Each row is a point. Examples show where two turns around zero, p and q, send a point. Where does a point land after both, in the order given? Backwards means that the second turn is done in reverse. Each puzzle has new turns, and all numbers are rounded.

Turn p:
[0.033 -0.001 0.029] -> [0.032 -0.029 -0.007]
[0.038 -0.032 0.015] -> [0.032 -0.015 -0.038]
[-0.075 -0.001 0.000] -> [-0.074 0.000 0.012]
[0.004 0.035 -0.043] -> [0.010 0.043 0.033]
Turn q:
[-0.070 -0.033 -0.038] -> [-0.035 -0.070 -0.036]
[0.002 -0.002 0.032] -> [-0.009 0.008 0.030]
[0.024 0.031 0.036] -> [-0.003 0.047 0.025]
[0.014 0.035 0.015] -> [-0.006 0.040 0.002]
[0.030 -0.031 -0.045] -> [0.053 -0.025 -0.021]
Where do these land?
p, then q: [-0.060 0.007 -0.062] -> [-0.078 0.031 -0.022]
q, then p backwards: [0.004 0.021 0.025] -> [-0.015 0.012 -0.026]
p, then q: [0.030 -0.004 0.016] -> [0.034 -0.003 0.004]
q, then p: [0.028 -0.028 0.060] -> [0.013 -0.071 0.004]
q, then p: [0.022 0.018 -0.058] -> [0.035 0.054 0.003]
p, then q: [-0.023 -0.014 0.019] -> [-0.012 -0.030 -0.006]

Turn p:
[0.038 0.050 0.009 0.027 -0.029 0.003] -> [-0.047 0.030 0.023 0.027 -0.022 -0.028]
[-0.001 0.020 0.072 0.003 0.058 -0.006] -> [-0.027 0.009 0.034 -0.024 0.080 -0.002]
[-0.004 -0.028 -0.018 -0.024 -0.001 -0.043] -> [0.041 0.009 -0.040 -0.001 0.008 -0.010]
[-0.021 0.026 0.032 -0.028 0.011 0.026] -> [-0.024 -0.019 0.020 -0.046 0.012 -0.012]
[0.026 -0.033 -0.073 -0.006 0.004 0.033] -> [0.041 0.018 0.000 0.001 -0.060 0.051]
[0.038 -0.024 -0.021 0.023 -0.061 0.035] -> [0.019 -0.008 0.033 0.047 -0.064 -0.009]
[-0.077 -0.011 0.000 0.004 0.018 -0.049] -> [-0.003 -0.040 -0.070 -0.005 0.047 0.008]
Turn q:
[0.039 -0.046 0.016 -0.060 0.061 -0.014] -> [0.027 -0.074 -0.036 -0.027 0.050 -0.024]
[0.009 -0.004 0.014 -0.067 0.014 -0.040] -> [0.027 -0.007 -0.054 -0.015 0.033 -0.040]
[0.022 0.019 -0.038 0.014 -0.049 0.026] -> [0.031 0.042 0.031 0.000 -0.008 0.042]
[-0.014 -0.030 0.035 0.006 -0.015 0.027] -> [-0.022 -0.013 0.005 -0.042 -0.030 0.003]
[-0.034 0.047 0.001 0.047 0.009 0.032] -> [-0.052 0.029 0.051 0.024 -0.004 -0.001]
[-0.043 -0.032 -0.009 0.003 0.026 0.010] -> [-0.047 -0.022 -0.022 0.000 0.005 0.022]
[0.020 0.046 -0.019 0.056 -0.046 -0.041] -> [0.035 0.045 0.025 0.061 -0.047 -0.004]
Where do these land?
q, then p: [0.001 0.008 -0.015 -0.034 0.013 0.056] -> [0.000 0.002 0.018 -0.058 0.028 0.017]
p, then q: [0.001 -0.023 -0.101 -0.037 0.013 -0.032] -> [0.065 0.055 0.036 0.000 0.038 0.057]
p, then q backwards: [0.000 0.006 0.020 0.103 -0.021 -0.008] -> [-0.032 0.024 -0.044 0.059 0.063 -0.024]
p, then q: [-0.035 -0.023 0.030 0.027 -0.007 0.040] -> [-0.022 -0.051 -0.008 -0.032 -0.028 0.012]
q, then p backwards: [0.010 -0.019 0.014 0.028 0.025 0.003] -> [-0.019 -0.006 0.013 0.012 -0.024 0.028]
p, then q backwards: [0.028 0.012 0.026 -0.049 -0.027 -0.024] -> [0.014 0.039 0.051 -0.026 -0.011 -0.014]
p, then q backwards: [-0.005 0.039 0.025 -0.040 0.003 -0.034] -> [-0.022 0.021 0.039 -0.050 0.005 0.003]

Turn p:
[0.014 -0.028 -0.103 -0.013 0.113 -0.016 0.012 -0.007 0.006] -> [0.003 -0.082 -0.077 0.004 0.051 -0.015 -0.069 -0.038 -0.057]
[-0.085 -0.028 0.016 -0.013 -0.020 0.034 0.001 -0.020 -0.003] -> [-0.016 -0.002 0.020 -0.009 0.021 0.064 0.060 -0.038 0.009]
[0.019 0.036 0.024 -0.018 0.000 -0.018 0.039 -0.002 0.007] -> [0.024 0.039 0.012 0.011 -0.001 -0.037 0.004 -0.003 -0.026]
[0.002 -0.030 0.006 -0.016 -0.026 -0.026 -0.001 0.009 0.013] -> [0.003 0.006 0.014 -0.041 0.002 0.011 0.001 0.023 -0.013]
[0.012 -0.032 -0.016 0.001 -0.014 -0.008 0.018 -0.020 -0.006] -> [-0.004 0.012 0.003 -0.017 0.000 0.027 -0.032 -0.004 -0.015]
[0.016 -0.026 0.016 -0.018 -0.008 -0.016 -0.006 0.045 -0.054] -> [0.033 0.003 -0.019 0.007 -0.009 0.033 0.006 0.063 -0.011]
[0.034 0.078 0.000 0.028 -0.029 -0.004 -0.009 -0.019 -0.014] -> [-0.039 0.043 0.001 0.043 -0.039 -0.049 -0.011 0.009 0.016]
[-0.074 0.088 0.023 0.039 0.008 -0.018 -0.135 -0.022 0.023] -> [-0.113 -0.038 0.018 0.038 0.039 -0.064 0.080 0.028 0.078]
[0.019 -0.004 -0.017 -0.005 -0.020 0.029 0.030 0.033 0.021] -> [0.028 -0.003 -0.007 -0.024 -0.049 -0.002 -0.002 -0.020 -0.008]
[0.033 -0.019 0.032 -0.015 -0.009 0.043 0.011 -0.016 0.011] -> [0.039 0.034 -0.001 -0.018 -0.003 0.009 -0.012 -0.021 0.038]
[0.010 -0.035 0.019 0.031 0.005 -0.001 0.040 0.018 -0.004] -> [0.041 -0.012 0.036 0.007 -0.012 0.023 -0.025 0.001 -0.010]
Turn q:
[-0.062 0.027 0.016 0.027 0.008 -0.012 0.021 -0.065 -0.007] -> [0.000 0.032 0.050 -0.011 0.051 -0.040 0.021 -0.036 -0.029]
[0.018 -0.001 0.002 0.063 -0.067 0.005 -0.008 0.053 0.034] -> [-0.078 0.022 0.000 0.033 -0.049 -0.002 0.012 0.051 0.006]
[-0.016 -0.053 0.052 0.044 -0.048 -0.003 0.043 -0.035 -0.034] -> [0.002 0.020 0.036 -0.024 0.010 -0.085 0.000 0.066 -0.013]
[0.019 0.024 -0.011 0.025 -0.033 -0.045 -0.031 0.011 -0.010] -> [-0.013 0.036 0.000 0.000 -0.057 -0.002 0.029 -0.012 0.017]
[0.027 0.057 0.040 -0.023 0.038 -0.070 -0.061 0.025 0.018] -> [0.023 0.030 0.026 -0.014 -0.078 0.066 -0.025 -0.059 -0.018]
[0.023 -0.047 -0.070 -0.043 -0.011 0.011 0.018 0.016 0.003] -> [0.011 -0.045 -0.040 0.000 0.019 0.019 0.019 0.028 0.068]
[-0.037 0.014 -0.009 0.020 0.021 0.059 -0.005 -0.023 -0.026] -> [-0.013 0.001 -0.033 0.013 0.050 -0.035 -0.006 -0.029 -0.034]
[-0.007 -0.030 -0.017 -0.046 -0.001 0.053 0.006 -0.026 0.019] -> [-0.008 -0.068 -0.016 -0.020 0.043 -0.001 -0.004 0.003 0.005]
[0.041 -0.033 0.000 0.063 -0.013 -0.019 -0.004 0.019 0.024] -> [-0.026 0.011 0.020 0.042 -0.045 -0.023 -0.022 0.030 0.037]
[-0.007 0.025 -0.019 -0.050 0.041 0.041 0.043 -0.001 -0.001] -> [0.037 -0.037 -0.020 0.018 0.056 0.037 0.011 -0.008 -0.025]
[0.018 -0.003 -0.022 -0.037 0.007 0.038 0.018 -0.017 -0.019] -> [0.028 -0.046 -0.031 0.002 0.022 -0.004 0.015 0.001 -0.004]
[-0.017 0.019 0.039 -0.042 0.056 -0.059 -0.041 0.045 -0.003] -> [0.036 0.045 0.006 -0.038 -0.026 0.072 -0.050 -0.033 -0.010]
Where do these land?
q, then p backwards: [-0.022 -0.042 0.058 -0.031 -0.029 -0.021 0.046 -0.031 -0.056] -> [0.038 -0.025 0.046 -0.046 -0.005 -0.060 0.002 0.043 0.048]
q, then p backwards: [0.032 -0.059 0.021 0.022 -0.020 0.038 0.025 -0.033 -0.018] -> [0.038 0.028 0.002 0.021 0.037 -0.045 -0.032 0.041 0.025]
q, then p backwards: [0.018 -0.019 -0.044 -0.003 0.043 -0.041 0.048 -0.046 -0.029] -> [0.012 0.003 0.081 0.000 0.051 0.041 0.005 0.011 0.018]
p, then q: [-0.049 0.001 0.060 0.054 0.039 0.008 -0.026 0.001 0.041] -> [0.010 -0.011 0.081 0.009 0.006 -0.009 -0.070 0.032 -0.004]
q, then p: [-0.019 0.024 0.006 -0.034 -0.015 0.040 0.050 0.007 0.004] -> [0.050 -0.025 -0.026 0.035 -0.001 0.033 -0.010 -0.004 -0.017]
p, then q: [0.010 0.048 -0.024 0.013 0.018 0.029 0.048 0.053 0.024] -> [0.013 0.005 0.022 -0.015 -0.042 -0.057 0.044 0.025 0.039]
q, then p backwards: [-0.004 0.006 -0.041 0.041 0.004 -0.001 -0.052 0.044 -0.026] -> [0.029 0.041 -0.029 -0.019 -0.019 0.045 -0.015 -0.037 -0.032]
q, then p backwards: [-0.027 0.031 0.040 -0.015 -0.031 0.009 -0.043 -0.015 0.024] -> [-0.032 -0.009 -0.047 -0.005 -0.039 -0.023 0.020 -0.010 0.035]
q, then p: [0.022 0.049 -0.040 -0.012 -0.020 0.007 -0.053 0.011 -0.026] -> [-0.044 0.028 -0.007 -0.011 -0.027 0.028 -0.022 -0.051 -0.034]
p, then q: [0.043 -0.025 -0.035 -0.040 0.049 0.040 -0.023 0.010 0.051] -> [0.022 -0.055 0.001 -0.019 -0.008 0.019 0.007 -0.036 0.083]
p, then q: [-0.059 -0.007 -0.034 0.005 -0.010 -0.060 -0.045 -0.023 0.014] -> [0.016 0.038 -0.011 -0.040 0.076 0.014 -0.039 0.012 -0.008]
q, then p: [0.054 -0.006 0.032 -0.001 -0.029 -0.047 0.025 0.022 -0.003] -> [0.029 0.025 0.020 -0.021 -0.066 -0.004 0.016 0.031 0.010]
